Each row is a point. Any point is a mix of the corners, with weights that add up to 1. It lies inside the corners' shape when no weight is negative. Say inside or outside, and name the corners with a negative weight.
In the rows, 100 means zero.

Corners:
(1): 159	134	66
(2): 40	71	127
(3): 165	93	56
(4): 81	98	132
Points:
86	100	112 -> outside (3)
157	98	62 -> inside
73	90	125 -> inside
117	90	82 -> outside (4)
138	97	80 -> inside

Corners:
(1): 77	77	104	44	51	96	109	47	144
(2): 93	99	95	116	180	152	167	108	145
(3): 160	104	106	134	154	134	139	119	125
(4): 50	61	75	129	144	105	73	113	86
(5): 51	103	83	77	122	148	68	46	54
(6): 141	121	111	117	152	111	141	69	56
(7): 72	81	166	47	125	11	61	73	113
(8): 116	116	144	81	23	94	146	109	81
(9): 74	112	82	24	84	64	90	120	24
(10): 107	132	91	140	59	49	72	118	66
Points:
89	103	104	79	113	102	99	84	76 -> inside
97	90	129	83	130	80	120	109	93 -> outside (1, 5, 10)
91	88	104	117	121	77	66	77	103 -> outside (2, 8, 9)
93	96	102	73	87	93	105	83	102 -> inside
96	96	106	75	157	122	117	79	106 -> outside (4, 8, 10)

Corners:
(1): 59	50	126	164	94	74	88	97	66	76	11	71	160	42
(2): 54	109	109	179	92	70	94	82	62	142	9	55	53	112
(3): 120	89	117	96	149	139	89	51	77	63	64	59	108	103
(4): 56	81	161	154	136	44	60	119	102	79	98	49	92	67
(5): 12	54	163	128	90	50	40	89	143	48	19	105	75	124
(6): 92	50	91	90	116	127	127	108	143	66	36	43	66	60
(7): 109	112	53	103	89	135	122	72	79	185	97	68	154	139
(8): 115	66	158	128	148	142	104	112	107	68	111	95	190	105
(9): 121	129	84	66	68	92	130	100	62	149	69	119	113	74
(10): 138	138	49	24	139	100	129	59	137	83	38	141	116	187
(11): 132	53	111	95	174	85	86	66	135	68	132	130	120	114
(12): 79	89	84	67	133	113	123	84	57	69	146	112	113	67
(13): 152	133	66	95	126	118	108	43	128	71	129	109	102	173
(14): 68	137	95	107	141	70	52	90	116	97	110	137	61	105
(15): 111	114	96	186	97	72	47	82	18	132	48	44	120	155
Points:
85	88	114	116	120	91	89	95	97	97	70	76	100	100 -> outside (1, 13)
105	89	109	109	131	104	95	83	101	82	94	99	123	115 -> inside
102	106	88	103	98	102	109	85	83	126	72	90	117	106 -> inside
112	92	99	103	120	101	99	77	95	100	82	89	116	123 -> outside (1, 14)
106	104	97	94	107	98	105	88	89	105	70	94	106	99 -> inside
88	73	109	111	115	97	105	100	129	88	55	82	102	87 -> outside (3, 12, 15)
97	98	103	108	126	87	92	85	100	88	68	94	115	115 -> inside

Corners:
(1): 150	60	83	111	97	118	129	91	102	123	103	111	93	49	54	83	104	79	87	106
(2): 80	114	118	106	69	78	118	94	85	111	74	117	124	117	60	112	93	93	154	128
(3): 74	110	103	98	94	114	120	95	79	87	77	118	105	81	105	107	104	56	110	76
(4): 84	113	67	69	80	82	126	126	95	105	77	101	112	121	110	109	100	115	100	85
(5): 134	102	90	93	97	98	125	103	107	100	87	98	90	116	118	59	116	124	102	90
(6): 64	107	60	77	94	127	111	113	160	96	102	90	81	107	77	93	70	62	93	117
(7): 93	85	71	77	77	89	119	114	81	102	113	110	91	105	100	108	98	102	82	116
(8): 84	96	101	106	83	98	79	121	109	87	112	112	93	82	85	68	92	97	92	81
(9): 119	79	95	73	131	86	113	81	79	105	96	113	81	108	86	105	105	109	99	63
(10): 107	100	94	72	91	84	117	129	101	99	80	58	83	123	62	121	105	117	83	122
(11): 119	111	68	79	84	92	78	105	75	111	79	74	94	108	118	109	101	118	115	84
(12): 102	89	70	103	83	103	127	90	121	67	85	108	78	89	96	111	94	119	86	135
(13): 79	73	91	62	124	108	123	116	115	66	84	99	107	109	114	118	97	97	109	117
(14): 90	105	91	149	78	112	115	89	92	118	89	65	103	100	130	80	107	112	99	91
(15): 121	76	131	74	91	167	133	82	87	114	109	126	123	102	32	102	93	122	63	90
(16): 66	119	118	71	72	89	101	79	75	125	63	82	150	125	119	110	104	106	129	74
(17): 65	112	54	63	100	102	91	101	106	60	95	60	73	117	119	84	57	84	122	76
(18): 78	113	109	83	114	107	95	99	120	90	146	107	195	83	103	91	89	122	77	64
(19): 89	102	113	71	148	107	104	92	91	107	102	112	104	82	55	105	83	119	90	106
(20): 80	104	88	75	110	108	97	88	102	98	119	95	102	82	91	74	112	109	92	73
(21): 80	89	82	105	74	87	120	146	104	126	138	69	84	106	108	127	66	129	93	91
Points:
99	92	94	85	97	100	113	108	100	109	99	97	108	102	88	101	98	110	99	98 -> outside (3, 12, 17)
91	97	85	82	99	107	111	104	104	94	102	95	101	98	97	97	91	103	92	93 -> outside (2)
99	93	83	89	101	113	111	103	101	95	102	111	103	95	94	89	90	89	97	93 -> outside (10, 12, 16, 20, 21)
91	101	89	86	96	106	110	99	104	97	96	98	110	99	93	95	95	101	98	95 -> outside (21)
78	111	89	78	93	99	118	102	110	106	101	93	116	117	93	101	89	118	96	96 -> outside (1, 3, 8, 11, 13)
80	105	83	86	94	98	104	104	105	100	94	91	101	101	94	103	90	96	106	99 -> outside (5, 15)
89	97	89	86	94	100	108	103	102	99	102	94	103	100	85	103	90	110	97	101 -> outside (3, 5)

Corners:
(1): 98	63	121	124	95	114	113	121	93	85	77	80	92	90	112	126	57	120	125	134
(2): 91	108	97	91	93	73	109	123	120	95	147	144	82	95	110	108	113	69	80	61
(3): 106	80	147	124	106	138	63	98	95	99	77	53	99	116	83	110	109	97	115	114
(4): 76	134	74	93	108	38	81	116	123	159	135	107	97	79	112	132	79	65	75	96
(5): 105	116	100	103	119	68	91	67	97	98	140	136	92	52	131	123	116	84	58	108
(6): 69	95	128	85	117	31	101	122	113	99	89	142	91	72	116	96	113	57	62	88
(7): 82	92	124	68	106	81	91	99	119	113	123	104	113	108	125	135	123	69	85	83
(8): 102	105	130	95	134	102	101	140	103	100	118	99	85	100	103	127	114	119	89	96
(9): 117	48	109	120	128	148	114	103	65	63	59	87	103	108	108	87	83	88	93	137
(10): 120	82	133	144	95	129	93	97	74	110	117	78	120	134	125	82	121	119	129	116
(11): 113	79	107	117	94	114	113	105	108	73	97	70	124	116	84	95	92	121	115	154
(12): 127	52	130	109	141	132	125	111	119	99	70	75	100	106	89	71	83	119	105	106
(13): 103	98	140	116	116	145	117	101	101	78	103	83	102	104	107	93	66	93	108	121
(14): 88	131	103	79	120	78	76	98	110	90	136	92	75	69	130	135	99	67	137	86
(15): 125	111	120	101	75	115	100	88	55	110	145	74	134	116	110	83	123	111	100	93
(16): 103	83	112	123	122	144	78	80	64	56	78	70	127	118	109	100	68	144	105	126
(17): 118	147	95	89	106	87	128	86	103	96	113	133	63	107	105	117	80	75	93	91
(18): 103	126	90	75	81	78	75	125	109	155	153	163	96	78	97	122	85	95	99	105
(19): 63	107	93	82	103	60	75	95	104	118	118	117	47	84	117	106	126	90	73	111
(20): 67	111	88	87	103	100	106	81	96	102	84	117	123	68	93	105	136	95	73	105
(21): 75	120	98	85	116	61	75	82	90	125	195	137	93	91	85	137	98	80	109	85
Points:
102	103	117	100	104	103	92	104	93	105	117	97	102	98	104	108	105	98	99	103 -> inside
101	111	106	90	117	93	95	107	102	121	122	110	93	81	105	125	92	86	91	101 -> outside (2, 6, 10, 11, 16, 19)
100	95	111	105	104	103	91	96	96	101	107	98	106	98	102	109	101	93	100	106 -> outside (8, 13, 19)
124	85	114	128	105	122	84	102	79	101	129	81	116	107	109	106	94	123	120	116 -> outside (6, 7, 13, 17, 19, 20)
97	99	108	91	104	83	89	100	101	108	133	120	97	85	108	107	130	87	86	94 -> outside (1, 4, 13, 16, 17)
107	96	118	108	107	107	99	102	94	96	117	95	106	104	106	106	94	99	104	109 -> outside (19, 20)

Corners:
(1): 94	133	113	124	95	99	93	80	55	92	108	46	76	121	92	17	63	111	145	106
(2): 136	107	85	136	78	94	83	82	55	132	124	84	82	153	105	54	75	161	129	79
(3): 70	85	75	99	149	84	113	105	77	102	150	79	107	75	77	155	126	105	137	133
(4): 124	108	140	81	120	67	131	100	108	139	94	107	115	84	118	86	61	95	110	115
(5): 63	63	40	116	115	75	138	120	118	117	56	105	147	100	90	104	119	78	136	75
(6): 94	113	72	141	97	90	91	50	79	94	114	110	90	110	74	50	75	135	91	86
(7): 57	102	81	98	47	123	76	57	114	72	137	78	90	130	131	55	149	76	83	70
(8): 75	83	80	117	117	64	132	128	146	88	65	81	117	42	137	126	145	112	98	83
(9): 137	158	146	126	125	31	83	98	5	99	124	85	107	102	117	59	44	99	96	118
(10): 84	85	157	95	97	83	125	128	68	119	139	67	150	62	78	133	136	120	103	95
(11): 98	85	76	85	107	148	63	113	137	88	87	120	65	180	86	48	140	105	81	65
(12): 58	87	68	79	104	137	104	99	145	141	96	88	99	157	53	126	81	50	57	61
(13): 129	115	103	78	91	95	74	125	92	106	168	107	122	93	80	108	56	130	100	75
(14): 76	90	93	85	130	128	91	87	81	71	88	107	150	120	118	135	78	94	83	145
(15): 84	78	80	96	90	76	97	73	95	67	56	89	104	98	83	114	102	125	139	122
(16): 39	63	52	114	87	80	170	100	105	55	56	136	127	117	95	105	112	86	92	105
(17): 80	99	95	133	54	96	93	127	127	93	70	106	121	66	77	159	102	72	119	111
(18): 126	103	92	90	114	108	122	93	118	61	93	75	121	62	92	152	101	55	104	120
(19): 148	46	143	95	124	109	97	109	90	102	134	70	120	81	114	94	70	75	87	126
(20): 101	94	72	109	56	92	108	105	85	113	110	92	131	135	85	36	83	104	64	106
(21): 135	143	97	140	112	81	47	67	129	79	139	75	100	168	86	57	61	116	118	84
Points:
78	85	88	104	96	95	101	89	99	93	105	91	125	109	82	101	88	101	115	108 -> outside (2, 8, 9, 11, 18)
75	101	78	106	96	93	105	105	112	94	95	88	104	108	87	113	113	87	111	79 -> outside (4, 6, 14, 19, 20)
107	119	107	107	98	82	79	82	72	91	134	91	107	120	92	68	52	101	97	116 -> outside (2, 5, 8, 10, 11, 18)
95	104	98	102	108	94	96	108	103	102	115	90	104	111	108	93	94	97	93	99 -> outside (5, 6, 10, 15, 18)
104	116	88	121	100	79	91	95	80	78	102	93	108	108	86	92	88	123	113	107 -> outside (4, 5, 7, 12, 19)
87	97	91	109	100	94	104	104	103	101	102	89	109	97	90	111	98	94	109	102 -> inside
83	106	77	114	93	85	104	90	95	92	96	92	113	106	94	97	90	100	109	104 -> outside (10, 11, 19)
